Every row gives one point. The ring and each string are closed loops that go straight from each point to the next, and from the last back to the first. Before rounding, they use only three directions, however many columns there are. Count how often each string passes through the ring. Passing back the other way cancels.

Ring (7 x 4)
[[ 6.1  4.1 -1.4 -4.1]
 [ 3.8  7.0 -2.0 -4.1]
 [-1.1  7.6 -1.5 -2.7]
 [-3.2  5.4 -0.5 -1.4]
 [-2.4  0.1  0.1  0.1]
 [ 1.0 -2.1 -0.1 -0.3]
 [ 5.6 -0.6 -0.4 -2.4]]
String (10 x 4)
[[ 7.9  7.4 -0.8 -6.1]
 [ 3.1 10.0 -5.0 -4.2]
 [-0.1  6.3 -4.7 -1.8]
 [ 0.2  3.7 -2.9 -1.4]
 [-0.9  3.0  0.6 -1.7]
 [-0.7  1.3 -2.5 -0.3]
 [ 0.3 -1.1 -3.2  0.4]
 [ 2.1  0.9 -1.9 -1.3]
 [ 3.1  1.8  2.0 -3.0]
 [ 7.4  2.6  2.2 -4.9]]
Times through: 1

Ring (6 x 9)
[[  7.8   1.9   2.1   2.7  -1.6   1.7  -1.2  -1.4  -0.8]
 [  3.9   7.8   2.9   2.3  -3.0   2.3  -0.6   0.1  -0.4]
 [ -5.2   7.2   1.4   0.6  -2.8   1.3  -2.2   2.5   1.0]
 [ -8.5  -6.3  -2.7  -0.5   0.1  -1.1  -5.8   2.3   1.9]
 [ -1.2 -13.4  -1.6  -0.4   2.7  -2.1  -5.8   0.3   0.6]
 [  6.1  -9.9   0.4   1.1   1.9  -0.8  -3.8  -1.4  -0.6]]
String (14 x 9)
[[13.2 -0.4  2.4  3.5 -1.0  1.8 -0.8 -3.1 -1.5]
 [ 6.2 -2.9 -4.2  4.4 -3.0  2.2 -3.6 -2.7  1.0]
 [ 2.2 -2.7 -3.1  2.9 -2.2  1.4 -3.8 -1.1  1.1]
 [ 3.2 -1.3  4.0  0.1  0.9 -0.2 -2.0  0.5 -1.0]
 [11.0  2.3  6.9  1.3  0.6  0.9  0.3 -1.1 -2.5]
 [ 8.4  4.0  8.0  0.4  0.8  0.6  0.4  0.1 -2.5]
 [ 9.5  8.1  4.1  3.2 -2.8  2.8  0.5 -1.4 -1.3]
 [ 7.0  8.4  0.9  4.1 -4.4  3.4 -0.5 -1.4 -0.1]
 [ 2.5  2.8 -2.3  3.6 -3.8  2.5 -2.7 -1.0  1.1]
 [ 2.3  2.2  2.4  1.2 -1.1  0.9 -1.8  0.4 -0.3]
 [ 3.3  3.0  4.2  0.7 -0.5  0.7 -1.2  0.6 -0.9]
 [ 2.3  0.5  1.1  1.6 -1.2  0.9 -2.4  0.0  0.0]
 [ 4.5  1.2  4.6  0.5  0.3  0.3 -1.3  0.3 -1.2]
 [10.2  1.9  5.9  1.4  0.3  0.9 -0.1 -1.1 -2.1]]
Times through: 2

Ring (9 x 12)
[[ 8.4  0.2  0.9  1.8 -1.9 -0.1  2.1  1.6  1.3 -1.7 -2.5  1.0]
 [ 6.4  6.7  0.8 -0.4 -0.6 -1.5  1.6  0.6  2.4 -1.7 -2.7 -0.4]
 [ 2.3  9.4 -0.1 -2.2  0.8 -2.2  1.1  0.4  3.3 -1.4 -2.7 -1.9]
 [-2.9  8.9 -1.4 -3.6  2.3 -2.4  0.7  0.7  3.7 -0.8 -2.4 -3.4]
 [-7.9  3.2 -3.2 -3.6  3.1 -1.6  0.6  1.9  3.4  0.0 -1.8 -4.3]
 [-8.0 -2.8 -4.1 -2.0  2.4 -0.5  0.9  2.8  2.7  0.2 -1.4 -3.6]
 [-5.3 -7.0 -4.1 -0.1  1.1  0.5  1.2  3.3  1.8  0.0 -1.2 -2.3]
 [ 1.5 -8.8 -2.3  2.2 -1.0  1.2  1.9  3.3  0.8 -0.6 -1.5  0.0]
 [ 6.3 -5.7 -0.3  2.7 -1.9  0.9  2.2  2.6  0.7 -1.2 -2.1  1.1]]
String (22 x 12)
[[ -7.0   2.5   1.6  -4.3   3.3  -0.9   1.5   3.2   2.7   0.8  -2.8  -3.7]
 [ -2.8   1.3   0.6  -2.3   1.7  -0.7   1.6   2.7   2.3   0.0  -2.6  -2.4]
 [ -2.9   3.1  -4.1  -1.6   1.4  -1.5   0.7   1.1   3.2  -0.9  -1.6  -2.8]
 [ -5.5   7.0  -7.2  -2.6   2.2  -2.7  -0.1  -0.1   4.3  -1.3  -1.1  -4.2]
 [ -7.3  10.2  -5.2  -4.4   3.3  -3.2  -0.1   0.0   4.7  -0.8  -1.6  -5.0]
 [ -8.3  12.6  -1.0  -6.4   4.4  -3.3   0.4   0.8   4.6  -0.1  -2.6  -5.4]
 [ -5.5   7.7   5.2  -5.9   3.8  -1.6   1.8   3.0   3.0   0.9  -3.8  -3.8]
 [ -4.9   9.8   1.4  -5.2   3.4  -2.4   1.1   1.5   3.7   0.0  -3.0  -4.0]
 [ -4.3   8.1   3.8  -5.2   3.3  -1.8   1.6   2.4   3.1   0.4  -3.5  -3.5]
 [ -3.0   4.4   4.8  -4.2   2.7  -0.9   2.0   3.2   2.3   0.6  -3.6  -2.7]
 [ -0.6   2.1  -2.5  -0.9   0.7  -1.1   1.1   1.4   2.7  -1.0  -1.9  -2.0]
 [ -1.4   4.7  -6.0  -0.9   0.8  -2.0   0.3   0.1   3.5  -1.6  -1.2  -2.7]
 [ -1.4   3.9  -5.5  -0.8   0.8  -1.8   0.5   0.4   3.3  -1.5  -1.3  -2.5]
 [ -2.3   2.9  -1.1  -2.1   1.5  -1.2   1.2   1.9   2.7  -0.5  -2.2  -2.5]
 [ -3.2   2.3   1.9  -3.0   2.1  -0.7   1.7   2.9   2.4   0.2  -2.9  -2.6]
 [ -1.2   1.6  -3.1  -0.9   0.8  -1.1   1.0   1.4   2.7  -0.9  -1.7  -2.1]
 [ -3.4   3.7  -7.8  -0.9   1.1  -2.1   0.0   0.1   3.7  -1.6  -0.8  -3.2]
 [ -9.9   5.6  -6.7  -3.9   3.5  -2.5  -0.2   0.8   4.4  -0.5  -1.1  -5.3]
 [-11.6   4.6  -3.2  -5.2   4.4  -2.0   0.4   2.1   3.9   0.5  -1.9  -5.5]
 [-11.7   4.2  -3.4  -5.0   4.3  -1.9   0.4   2.1   3.9   0.5  -1.8  -5.5]
 [-11.8   5.0  -7.0  -4.3   4.0  -2.5  -0.2   1.1   4.5  -0.2  -1.0  -5.8]
 [-13.4   5.0  -2.2  -6.1   5.1  -2.0   0.5   2.5   4.0   1.0  -2.1  -6.0]]
Times through: 2

Ring (10 x 14)
[[ 6.7 -0.2  5.1 -0.7 -4.9 -7.1  1.1 -2.1 -5.4 -4.8 -1.9  2.3  2.0  3.8]
 [ 2.3  3.0  8.5  0.8 -4.7 -8.7  3.4  0.0 -4.4 -4.1  0.4  2.1  1.1  5.4]
 [-1.7  4.4  8.8  1.4 -3.8 -8.0  5.1  1.8 -2.4 -2.4  2.2  1.9  0.0  5.2]
 [-5.7  4.8  6.2  1.1 -1.9 -5.1  6.2  3.8  0.6  0.2  3.5  1.7 -1.1  3.6]
 [-7.3  3.6  2.0  0.1 -0.2 -1.5  6.0  4.6  3.0  2.4  3.5  1.5 -1.8  1.3]
 [-6.0  0.3 -3.3 -1.6  0.8  2.6  4.6  4.1  4.3  3.8  2.3  1.6 -1.8 -1.7]
 [-2.1 -3.2 -6.2 -2.9  0.2  4.5  2.7  2.2  3.6  3.3  0.4  1.9 -1.1 -3.5]
 [ 1.9 -5.1 -6.3 -3.5 -1.0  4.0  1.2  0.3  1.7  1.7 -1.2  2.2 -0.2 -3.6]
 [ 6.2 -5.4 -3.9 -3.3 -2.8  1.0 -0.1 -1.8 -1.4 -1.1 -2.7  2.4  1.1 -1.9]
 [ 8.1 -3.1  0.9 -2.1 -4.3 -3.7 -0.2 -2.7 -4.4 -3.8 -3.0  2.4  2.0  1.3]]
String (13 x 14)
[[  8.0  -8.7  -5.2  -3.9  -3.9   3.1  -0.6  -2.9  -1.3  -1.1  -3.1   2.8
    1.2  -3.6]
 [  6.4  -6.9 -11.8  -5.6   0.4   5.7  -2.1  -1.5   0.8   1.3  -4.5   2.1
    1.0  -5.1]
 [  1.5  -1.3  -8.5  -4.1   2.0   2.6  -0.1   1.1   1.5   1.8  -2.6   1.5
    0.3  -2.3]
 [ -0.3  -0.3  -1.9  -1.9  -0.7  -0.4   2.4   1.5   0.7   0.7  -0.1   1.8
   -0.2  -0.2]
 [ -2.9  -3.5   1.4  -0.6  -3.8   1.5   5.3   1.9   2.3   1.6   2.9   2.5
   -1.5  -1.5]
 [ -2.2   0.0  -3.1  -2.0   0.2   0.8   2.9   2.4   2.0   1.9   0.4   1.7
   -0.7  -0.9]
 [ -1.9   1.7  -9.1  -3.9   4.1   2.4   0.7   2.9   2.9   3.1  -1.8   1.1
   -0.3  -1.8]
 [ -1.2  -3.4 -13.0  -5.1   3.5   7.4   0.4   2.3   4.8   4.8  -1.8   1.5
   -0.8  -5.5]
 [  2.4  -7.9  -9.2  -4.3  -1.0   7.0   0.7  -0.1   2.8   2.7  -1.5   2.4
   -0.4  -5.8]
 [  7.8  -3.4 -10.2  -5.4   1.3   1.8  -3.1  -1.8  -1.4  -0.5  -5.7   1.7
    2.0  -2.3]
 [  6.5  -1.2  -5.0  -3.7  -0.2  -1.5  -1.5  -1.3  -2.5  -1.6  -4.2   1.8
    1.8   0.1]
 [  2.6  -3.5   1.1  -1.3  -4.2  -0.9   2.6  -0.4  -1.0  -1.1   0.0   2.5
    0.2  -0.2]
 [  3.7  -8.1   2.6  -1.0  -7.3   1.1   3.5  -1.6  -0.8  -1.2   1.1   3.2
   -0.1  -2.0]]
Times through: 1

Ring (7 x 14)
[[ 6.0  6.0 -7.0  5.6  0.7  3.0 -5.5 -4.2 -5.1  0.5  1.0 -2.4  1.4  6.1]
 [ 6.2  7.5 -4.1  0.8 -5.5  0.8 -2.4 -3.5 -4.2  2.5  3.6  0.3 -1.4  6.6]
 [ 3.9  5.2  0.3 -1.9 -8.0 -1.5  0.4  0.5 -2.1  3.6  4.7  1.9 -2.4  4.9]
 [-0.7 -1.4  2.9  0.1 -7.7 -2.0  0.3  5.3 -1.0  5.1  4.3  3.7 -1.4  2.5]
 [-2.0 -3.9  2.5  2.8 -4.3 -1.2 -1.1  6.5 -1.0  4.3  2.9  2.7  0.2  1.4]
 [-0.8 -2.8  0.8  5.2  1.6 -0.3 -2.3  5.4 -1.0  1.3  0.5 -0.8  2.2  0.9]
 [ 2.9  1.8 -3.2  6.5  4.8  1.4 -4.1  0.8 -2.5 -1.0 -0.6 -3.6  2.9  2.7]]
String (28 x 14)
[[ 2.2 -0.3 -6.5 10.4  5.9  3.9 -7.5 -0.4 -4.5 -0.1 -1.3 -3.2  4.2  3.4]
 [ 4.1  3.2 -4.5  7.8  8.7  1.9 -4.7 -0.3 -2.5 -3.2 -2.1 -6.2  4.0  2.5]
 [ 4.4  5.1 -0.3  2.7  5.2 -1.2 -0.7  1.5 -0.4 -2.9 -0.4 -5.3  1.9  1.9]
 [ 3.7  4.0 -0.9  2.7  2.0 -0.5 -1.4  1.1 -1.4 -0.8  0.7 -3.1  1.2  2.8]
 [ 2.6  1.4 -4.7  5.7 -1.9  2.4 -5.1 -0.7 -4.5  2.9  1.9  0.4  1.1  4.9]
 [ 4.2  2.1 -9.6 10.7  4.1  5.4 -9.0 -3.9 -6.4  0.7 -0.6 -2.6  3.6  5.6]
 [ 4.7  3.8 -5.9  8.2  7.8  2.7 -5.7 -1.7 -3.5 -2.6 -1.8 -5.7  3.9  3.5]
 [ 4.2  3.2 -4.9  8.3  9.4  2.2 -5.2 -0.5 -2.7 -3.4 -2.4 -6.5  4.3  2.5]
 [ 2.3  0.1 -5.7  9.5  5.5  3.3 -6.7 -0.1 -4.1 -0.2 -1.1 -3.2  3.9  3.3]
 [ 1.4 -0.7 -3.3  8.6  6.9  1.9 -5.1  2.1 -2.4 -1.2 -1.6 -4.0  4.1  1.7]
 [ 1.1  0.2  1.4  5.1  8.2 -1.3 -1.1  5.2  0.7 -3.2 -1.8 -5.5  3.6 -0.4]
 [ 1.8  1.7  1.9  2.3  3.1 -2.0  0.1  4.4  0.4 -1.2  0.3 -3.2  1.5  0.9]
 [ 1.4  0.5 -0.6  3.6 -1.0 -0.1 -2.2  2.6 -1.9  1.8  1.7 -0.3  0.9  2.8]
 [-2.1 -5.3 -1.5  6.9 -2.7  1.6 -4.7  4.5 -3.2  4.8  2.0  2.7  1.7  2.5]
 [-4.7 -8.7  0.9  6.9 -3.5  0.7 -3.9  7.6 -2.2  5.9  2.2  4.1  1.7  1.0]
 [-4.1 -7.0  3.8  4.0 -3.1 -1.5 -1.1  8.9 -0.2  4.4  2.3  2.9  1.0  0.0]
 [-0.5 -0.8  5.2  0.3 -0.5 -3.5  2.0  7.4  1.6  0.7  1.6 -0.8  0.4 -0.1]
 [ 1.4  0.9  0.4  2.2 -2.3 -0.8 -1.1  3.1 -1.5  2.1  2.2  0.2  0.2  2.7]
 [-1.1 -3.1 -0.1  3.9 -5.2  0.3 -2.8  4.2 -2.6  5.0  3.1  3.2  0.2  2.9]
 [-0.5 -2.3 -0.6  4.0 -4.9  0.5 -3.0  3.5 -2.8  4.7  3.0  2.8  0.2  3.2]
 [ 1.2  0.4 -0.6  3.0 -2.9 -0.1 -2.1  2.6 -2.2  2.8  2.4  0.8  0.3  3.2]
 [-1.5 -4.2 -1.7  5.6 -5.3  1.5 -4.4  3.6 -3.6  5.8  3.1  3.8  0.6  3.4]
 [-4.8 -9.0  0.1  7.4 -4.2  1.2 -4.6  7.1 -2.8  6.5  2.4  4.6  1.7  1.5]
 [-2.6 -5.0  3.3  4.6  1.7 -1.6 -1.0  8.2  0.4  1.4  0.5 -0.4  2.2 -0.6]
 [ 0.7  0.4  3.5  2.1  3.8 -2.7  0.9  6.1  1.3 -1.5  0.0 -3.4  1.8 -0.2]
 [ 1.5  1.1  1.7  2.9  3.2 -1.7 -0.3  4.5  0.2 -1.0  0.2 -3.1  1.7  0.8]
 [ 2.2  1.7 -0.5  3.3  0.6 -0.4 -1.7  2.4 -1.5  0.6  1.1 -1.6  1.1  2.5]
 [ 1.4 -0.6 -4.0  7.4  1.5  2.3 -5.4  1.0 -3.7  1.7  0.5 -0.9  2.4  3.4]]
Times through: 4

Ring (8 x 14)
[[ 8.0 -1.4  4.7  0.6 -2.0 -3.2  3.3 -3.7 -2.9 -3.0  1.0 -2.7 -0.7 -3.4]
 [ 5.4  1.5  2.3  5.4 -2.7 -3.1  0.5 -2.1 -0.2 -3.8 -1.4  0.5 -1.1 -2.1]
 [ 0.5  1.1 -0.1  6.8 -2.8 -1.6 -1.1 -0.7  1.5 -3.5 -3.3  1.9 -1.0 -0.2]
 [-5.3 -2.1 -1.7  4.8 -2.1  0.9 -1.3  0.4  1.8 -2.4 -4.3  1.5 -0.5  1.7]
 [-7.8 -7.0 -1.1 -0.7 -1.1  2.7  0.8 -0.2 -0.1 -1.0 -3.1 -1.3  0.4  2.3]
 [-5.4 -9.1  0.6 -4.2 -0.7  2.2  3.1 -1.7 -2.2 -0.7 -1.1 -3.6  0.7  1.3]
 [-0.5 -8.8  2.8 -5.6 -0.8  0.6  4.8 -3.3 -3.8 -1.0  0.8 -5.1  0.7 -0.6]
 [ 6.3 -4.7  4.9 -3.0 -1.4 -2.1  4.8 -4.2 -4.1 -2.2  1.8 -4.5 -0.1 -3.0]]
String (22 x 14)
[[ -1.4 -11.1  -0.5  -6.0  -2.6  -1.6   6.2  -5.8  -3.2  -2.5   1.3  -4.3
    1.5   0.9]
 [  0.1 -11.4   3.5  -8.8  -0.6   0.6   6.7  -4.5  -5.3  -0.6   2.2  -6.9
    1.2  -0.8]
 [  1.7  -6.8   6.3  -5.7   0.7   2.0   4.1  -1.6  -4.9   0.2   0.9  -6.2
    0.0  -2.4]
 [  2.3  -5.0   5.7  -3.4   0.2   1.3   3.2  -1.4  -4.0  -0.4   0.4  -4.9
   -0.3  -2.4]
 [  3.7  -4.4   6.4  -3.3   0.2   0.8   3.4  -1.6  -4.3  -0.6   0.7  -5.1
   -0.4  -3.0]
 [  1.5  -3.1   4.7  -0.6  -0.2   1.1   1.7  -0.6  -2.5  -0.9  -0.8  -3.2
   -0.6  -2.0]
 [  5.9  -4.7   2.0  -1.1  -3.1  -4.1   4.8  -5.6  -2.8  -3.7   1.5  -2.7
    0.2  -1.8]
 [ 10.3  -3.2   3.9  -1.0  -3.2  -5.6   5.5  -6.5  -3.7  -4.1   2.7  -3.3
   -0.1  -3.5]
 [ 11.8  -1.2   6.3  -0.4  -2.2  -4.6   4.6  -5.1  -4.2  -3.4   2.5  -3.7
   -0.7  -4.8]
 [  5.9  -0.8   7.5  -0.3   0.2   0.4   1.9  -0.6  -3.6  -0.9   0.1  -4.0
   -1.2  -4.0]
 [  4.0  -2.3   4.2   0.2  -1.2  -0.9   2.3  -2.0  -2.4  -2.0  -0.2  -2.7
   -0.6  -2.4]
 [  3.6  -2.9   3.3   0.2  -1.7  -1.4   2.6  -2.6  -2.2  -2.4  -0.1  -2.4
   -0.4  -1.9]
 [  5.1  -1.7   7.2  -1.0   0.3   0.7   2.1  -0.7  -3.7  -0.7   0.1  -4.2
   -1.0  -3.7]
 [  9.5  -3.1   7.6  -3.0  -0.8  -2.1   4.8  -3.9  -5.2  -1.8   2.5  -5.4
   -0.6  -4.7]
 [  9.9  -6.9   3.9  -5.0  -3.1  -5.6   7.8  -8.1  -5.2  -3.8   4.2  -5.3
    0.7  -3.3]
 [  6.9  -6.9   6.6  -6.3  -0.6  -1.4   6.3  -4.6  -5.9  -1.3   3.1  -6.7
    0.2  -3.6]
 [  3.2  -5.5   7.5  -5.1   1.0   2.0   3.8  -1.2  -5.1   0.3   1.0  -6.3
   -0.4  -3.2]
 [  0.7  -4.1   4.7  -1.7   0.0   1.6   2.1  -0.6  -2.9  -0.6  -0.7  -3.7
   -0.5  -1.7]
 [ -0.1  -6.7   0.6  -2.0  -2.3  -1.3   3.7  -3.8  -2.0  -2.5  -0.1  -2.6
    0.5   0.0]
 [ -0.3  -5.6   4.0  -2.8  -0.2   1.6   2.7  -1.2  -3.0  -0.6  -0.5  -4.1
   -0.1  -1.2]
 [ -0.4  -5.3   3.9  -2.5  -0.1   1.7   2.4  -0.9  -2.9  -0.6  -0.7  -3.9
   -0.2  -1.2]
 [ -1.0  -7.6   0.1  -2.7  -2.3  -1.1   4.0  -3.9  -2.0  -2.4   0.0  -2.8
    0.7   0.4]]
Times through: 2
